Rows are points. Each copy is the shape, with its points in the same order, turned, moved and blurred by noise. Say if it was mirrored as well.
(in the rows, 128 means zero)

Shape (6 x 3)
[[107   7 172]
 [151 142 108]
 [111 153 130]
 [140 163 140]
 [117 159 123]
 [147 168 150]]
Copy 1 (6 x 3)
[[ 80  13 157]
 [155 152 107]
 [124 158 139]
 [151 159 145]
 [122 173 135]
 [163 166 151]]
Copy 1 is: only turned
Copy 2 (6 x 3)
[[ 63  48 201]
 [143 136  99]
 [120 168 129]
 [154 163 128]
 [125 171 119]
 [164 165 134]]
Copy 2 is: only turned
Copy 3 (6 x 3)
[[107   7 128]
 [143 161 104]
 [106 164 133]
 [144 168 137]
 [113 167 125]
 [149 171 151]]
Copy 3 is: only turned

Shape (7 x 4)
[[161 102  92 162]
 [ 80 112  85 146]
 [184  99  80 183]
 [132 176 154 140]
 [133 116  69 125]
 [ 74 167 124  49]
 [ 79 136 208  61]]
Copy 1 (7 x 4)
[[177 117  78 144]
 [ 89 107  81 143]
 [205 149  63 141]
 [123 160 150 114]
 [149 121  67 100]
 [ 56 114 120  54]
 [ 78  87 208  94]]
Copy 1 is: only turned
Copy 2 (7 x 4)
[[138  88 114 162]
 [ 80 123 108 112]
 [147  82 112 201]
 [144 150 188 123]
 [135 118  87 133]
 [142 173 131  29]
 [146 120 200  10]]
Copy 2 is: only turned
Copy 3 (7 x 4)
[[113 204 164 106]
 [ 80 174  99 124]
 [120 234 184 112]
 [178 139 125 139]
 [108 188 122  82]
 [136  89  64  74]
 [139  33 120 118]]
Copy 3 is: mirrored
Copy 4 (7 x 4)
[[168 119  75 136]
 [ 86 113  82 132]
 [193 129  61 140]
 [128 185 151 161]
 [129 104  82 168]
 [ 48 118 174 193]
 [ 78 122 234 135]]
Copy 4 is: mirrored

Shape (10 x 6)
[[ 78  85  79 102 142 199]
 [116 141 144 109  69  72]
 [173 165 161 113  91 151]
 [128 159 162 115 133 137]
 [189 106 159 134  67  80]
 [134 126 193  97 187 130]
 [165 142 161  51 150  59]
 [115 145  30 188 161 245]
 [155 131 114  98  81 158]
 [144 137  81 148  97 161]]
Copy 1 (10 x 6)
[[ 82  80  87 143 108 195]
 [109 121 193  91  91  76]
 [141 163 198 124  54 152]
 [115 159 186 125 110 154]
 [176 106 217 134  68  83]
 [150 149 194 121 168 182]
 [188 157 179  62 143 115]
 [ 72 153  55 236  62 196]
 [133 120 151 117  45 148]
 [113 131 128 169  50 132]]
Copy 1 is: only turned
Copy 2 (10 x 6)
[[ 69 131 159 117 151 210]
 [122 149 125 115  72  69]
 [211 144 100 121 112 133]
 [172 157 137 112 137 130]
 [191 103 124 124  44  90]
 [193 128 201 111 153 127]
 [191 177 199 108  61 109]
 [ 84 153  78 206 182 241]
 [154 139  94 106  90 176]
 [123 131  98 162 113 171]]
Copy 2 is: mirrored

Shape (9 x 6)
[[130  77 152  83 126 149]
 [136 152  63  78 147 128]
 [ 61  92 155  38 173 134]
 [123 145 163 156 140 104]
 [120  71  69 136 104 174]
 [125 170 193 146  66 143]
 [153 121 183  69 137 116]
 [ 38 107 171 170 148 120]
 [142 142  73 187  66  47]]
Copy 1 (9 x 6)
[[135 130 147  56 182 152]
 [116 184  67  69 151  78]
 [ 53 120 145  15 216 137]
 [ 97 135 172 125 125 126]
 [174  88  53  68 161 146]
 [101 181 126 134 107 203]
 [113 185 184  69 173 146]
 [ 48  66 138 122 141 148]
 [152 143 103 118  30  85]]
Copy 1 is: only turned
Copy 2 (9 x 6)
[[120 130 189 132 106 163]
 [119 157  93  75 136 134]
 [ 87 173 215  92 173 147]
 [104  97 143 175 141 107]
 [129 160 114 168 120 221]
 [ 51  52 129 176  97 136]
 [109 101 191 101  96 105]
 [ 80 137 195 216 189 124]
 [115 172  52 224  76 105]]
Copy 2 is: mirrored
Copy 3 (9 x 6)
[[154 103 149 150 108 144]
 [ 97 139 105 135  82  66]
 [ 82  79 176 114  64 162]
 [115 189 184 141 150 123]
 [122 123  63 159 155 140]
 [174 213 160  86 150 153]
 [164 132 203 137  90 119]
 [ 60 163 178 124 170 192]
 [118 178 118 114 231  45]]
Copy 3 is: mirrored

Shape (13 x 8)
[[156  76  89 109 107 193 151  83]
 [147 102 140 173 133  86 149  97]
 [ 81 104 167 133 108 145 165 140]
 [187 139  97 106 113 126 166 102]
 [113 116 102 157 147 221 168 117]
 [145  91 152  94 108 103 148  76]
 [ 74 128  82 152 140 102  94 118]
 [196 104 138  99 193 108 157  80]
 [ 78 104 144 189 169 116  49 240]
 [ 88 151 117  95 157 119 108 249]
 [104 188  91 108 109 129  99 137]
 [ 84 110 104 112 116 126 158  76]
 [ 84  94 119 119 120  86 163 205]]
Copy 1 (13 x 8)
[[ 76 153  87  92 107 108  74 168]
 [159 179  90 166 141  83 121 120]
 [106 128 108 161 144 112 182 163]
 [139 201 104  74 108  96 117 137]
 [100 132  58 109 152 170 113 175]
 [ 95 175 132 128 127  58 127 119]
 [176  82 111 129 117 124 129 102]
 [131 205 122  86 192  58  89 113]
 [243  56 156 180 175 133 139 201]
 [219  82 157  82 164 114 193 201]
 [168 121 150  79  92 147 161 120]
 [ 94 120  87 115 113  94 140 102]
 [177  99 103 129 133  55 197 185]]
Copy 1 is: mirrored
Copy 2 (13 x 8)
[[144 152  96  93  87 130 185  86]
 [109  85 116 135 128  64 135 135]
 [ 79 148 175 139 137 123 153 135]
 [163 144  94  89 114  67 174 144]
 [138 158 102 174 124 159 200 100]
 [112 138 137  74 124  69 122 104]
 [ 77 118  66 122 171 136 127 176]
 [183 104 111  93 176  53 138  86]
 [108  61 157 168 196 208  95 226]
 [134 133 169 111 215 173 160 237]
 [127 181  86 113 151 124 131 211]
 [ 73 162  94  99 140  99 163 117]
 [ 76 103 177  98 175 127 185 196]]
Copy 2 is: only turned

Shape (13 x 9)
[[107  94 135  56  90 135  90 187 170]
 [177 162 159 150 168 123 190 138 116]
 [ 68 146  60 151 135 162 104 184 185]
 [129 124  53 120 185 113 186 131 148]
 [171 108 179 120  57 138 111  92 188]
 [149 171 105 154 177 129 141 132  96]
 [ 83 122 198  98  93 183 112  64  76]
 [109 165  71 162 115 137 217 151 139]
 [134 179 156  78  87 134 105  62  94]
 [113 187  84 167 166  62 192 168 120]
 [142  74 137  97  24 168  70 135 109]
 [ 73 110  73 169 152  90 129 146 139]
 [210 132 171  93  75 155 109  83 128]]
Copy 1 (13 x 9)
[[ 90 198 137  89  90 112 108 218 125]
 [163 106 139  97 196 116 187 125 134]
 [ 66 198 101 123 120  95 122 136 217]
 [127 100  56 130 140  66 189 155 171]
 [151 121 206 130  81 177 103 174 151]
 [163 129  97  85 159  88 155  91 152]
 [ 83 127 186 105  84 144 104  95  49]
 [ 82 113  75 121 165 154 166 116 189]
 [121 106 162  52  56 153 131 116 107]
 [ 92  92  80  62 197  86 162 127 202]
 [130 177 130 108  59 184  40 166  99]
 [ 85 114  77 118 154  65  92 138 177]
 [183 125 184 100  74 184 123 155 110]]
Copy 1 is: mirrored
Copy 2 (13 x 9)
[[ 93 101 123 112  35 130 111 213 130]
 [113 132 105 108 188 190 185 121 158]
 [ 13  71  95 160 121 123 146 209 111]
 [101  45  50 109 183 140 143 163 128]
 [137 119 145 177  63 161 122 128 193]
 [102 113  77 141 184 161 188 149 104]
 [121 188  93 119  45 101 178  73 101]
 [ 49 104  66 125 205  98 121 149 160]
 [173 180  87 174  91  96 185 131 144]
 [ 97  83 113 113 249 109 170 173 128]
 [120 160 134 165  33 149  64 137 110]
 [ 73  50 110 124 157 116 144 160  92]
 [175 170 110 168  77 194 145 125 166]]
Copy 2 is: mirrored
Copy 3 (13 x 9)
[[122 144  91  22 168 119 103 164 117]
 [ 82 109 177 167 115 123 148 158 183]
 [172 205  63 121 132 133 106 193 163]
 [126 121  59 195 160 147 148 156 161]
 [ 92 100 133  65  53 132  76 139  89]
 [131 142 154 193 149  97 127 151 159]
 [188 116 192  79 104  99 161  94  69]
 [116 159  74 171  96 110 188 170 175]
 [112 138 165 118 123  80 125  74  62]
 [107 161  89 184 136  85 149 140 236]
 [150 101 123  43 109  56  99 178  48]
 [191 141  64 150 141  98 105 139 189]
 [ 79  93 173 108  96 104 103 143  57]]
Copy 3 is: mirrored
Copy 4 (13 x 9)
[[ 42 115 131 163 130 180  89 191 142]
 [204 108 156  84 125 162 122 116 118]
 [ 64  30  72 158 157 183  99  95 127]
 [ 98  69 111  29 128 135 146 106 119]
 [128 171 119 162 133 154 107 159 228]
 [162 104 122 106 159 133 140  82  85]
 [ 86 229 167 169 138 137  64  63 128]
 [132  96  65  63 122 220 128  78 127]
 [140 222 107 140 177 127  79 124 112]
 [168  63  61  69  99 163 120 109  67]
 [ 60 198 128 216 142 181 146 153 164]
 [ 85  68  86 125 104 125 133  81 109]
 [150 209 151 135 168 157 125 165 184]]
Copy 4 is: mirrored

Shape (14 x 9)
[[147 101  69 170 205 156  96 103 120]
 [ 82 134 104 175 135 143 151  93 183]
 [158 108  96 122 116 143  86 145 165]
 [ 35 155 148  96 118 140 131 200 165]
 [153 133  88  14 104 166 111 105 142]
 [162 234 142 125 145 153 105 141 162]
 [136 107  94 176 141  48 181 178 123]
 [141 118 135 139 111 100 106 114 123]
 [ 90 121 133   7 118 145 117 110 124]
 [144 146 133 142 166 166 132 105 124]
 [170 150 136 175 114  41  87 100 129]
 [172 101 147 171 142 135 159 105 179]
 [147 106 122 176 102 162 105  99 106]
 [ 90 114 122 176 209 105 105 108 131]]
Copy 1 (14 x 9)
[[195 144  85 103  59  97 124 101 104]
 [158 145  95 106 111 163  69 108 175]
 [174  73 136 115 136  97 101 101 124]
 [ 88  83  77  59 199 146  94 158 162]
 [ 87  44 157  98 124 112  76  52  81]
 [182 117 168  20 171 154 121 113 102]
 [112 181 154 143 143  78 124 163 182]
 [137 102 169 122 105 134 103 136 148]
 [ 41  39 133  86 107 140 102  87 103]
 [163 134 119  92 115 161 132 101 102]
 [178 136 225 102  87 120 114 156 176]
 [181 137 134 147 135 153 144  69 168]
 [175 113 141 143  97 159  98 132 100]
 [154 148  83  83  63 122 136 148 173]]
Copy 1 is: mirrored
Copy 2 (14 x 9)
[[169 161 105  51 182 200 114 118 132]
 [110 180  98 110 170 124 177  99 144]
 [170 170 133 102 127 119  99 153 147]
 [ 74  99 121 131 156  60 156 188 109]
 [131 152 182  30  63  81  97 132 134]
 [ 69 145 189 125 178 127  69 116 166]
 [145 165 154 157 140 207 203 171 104]
 [159 143 144 138 121 142 126 105 111]
 [120  94 163  42  78  65 133 126  97]
 [106 133 124  89 145 168 111  98 152]
 [181 169 181 183 152 166 115  75 101]
 [149 150 119 134 131 167 157  99 200]
 [146 167  83 122 112 162  94  92 123]
 [154 118 111  98 209 170 158 100 107]]
Copy 2 is: only turned

Shape (15 x 11)
[[127 148 160 125 149  92 170  56 130 143 145]
 [152 142 160 129 106 117 171 118  54 148 173]
 [172 112 170 204 161 147 102  73 121 111 116]
 [112  80 134 111 140  94 117 122 154 113 117]
 [153 173 162 113 144 150 173 140 125 139 171]
 [159 147 141 115  97  96 106 122 143 112 121]
 [ 79 120 128 114 178 105 101 143 143 154 130]
 [ 73 130 171 237 168  96 167 133 145 112 173]
 [148  83 157 119 134  96 124 116 154 113  53]
 [112 144 170 137 174 249 113 125 148 118 171]
 [ 47 152 174 127 154  93  95 139 147 121  99]
 [ 74 182 119 134 156 136 117 123  77 106 118]
 [139 143 136 143 131 120 128 116 144 164  99]
 [143 161 170 122  59 111 134  99 149 168 109]
 [ 64 171  99 131 150 166 161 141  79 130 177]]
Copy 1 (15 x 11)
[[ 81 158 187  98 157 135 138 156 113 130 127]
 [154 144 179  96 164 144 125  91  66 153 121]
 [103 134 141 184 169  54 150 141 108 179 124]
 [112  91 115  92 126  91 120 150 145 112 107]
 [168 147 162 118 162 157 181 134 106 119 124]
 [153 134 149 136 101 110 107 140 129 106 135]
 [124 105  79  97 170 138 105 175 145 106 117]
 [ 87 104 129  96 216  76 176 145  80 111 209]
 [107 121 108 119  78  71 124 153 111 121  84]
 [149 142  98 169 224 125 212 106 174 126  99]
 [110 141  74 115 173 107  98 172 124  51 135]
 [106 131  98 154 186 169 105 104 104  85 139]
 [124 151 109 122 115 127 130 159 119 142 137]
 [150 209 139  99  93 104 114 126 129 130 144]
 [121 112 111 110 214 203 149  80 113 106 151]]
Copy 1 is: mirrored
Copy 2 (15 x 11)
[[139 151 186 128 118 192 171  88 114  98 121]
 [160 162 148 161  80 123 164  78  89 136 154]
 [211 175 152 145 158 142 139 100 199  89 130]
 [119 102 137  91 139 140 175 110 172 120 109]
 [161 181 145  93  85 146 152 135  79 118 151]
 [157  98 176 105 100 109 125 129 143 122 130]
 [115 128 133  86 157 170 157 130 140 185  89]
 [100 234 201 108 175 124 151  68 164 132 118]
 [140  87 158 123 164 114 189 154 173  85 106]
 [151 239  75  86 109 187 103 169 162 125 149]
 [ 82 130 180 111 171 161 125 156 166 176 125]
 [122 142 133 135 178 159  83 104  99 153 159]
 [160 133 169 126 139 137 143 146 121 108  84]
 [140 122 198 152  66 128 126 148 124 107  99]
 [101 193  94 111 134 155  92  89  68 149 134]]
Copy 2 is: only turned
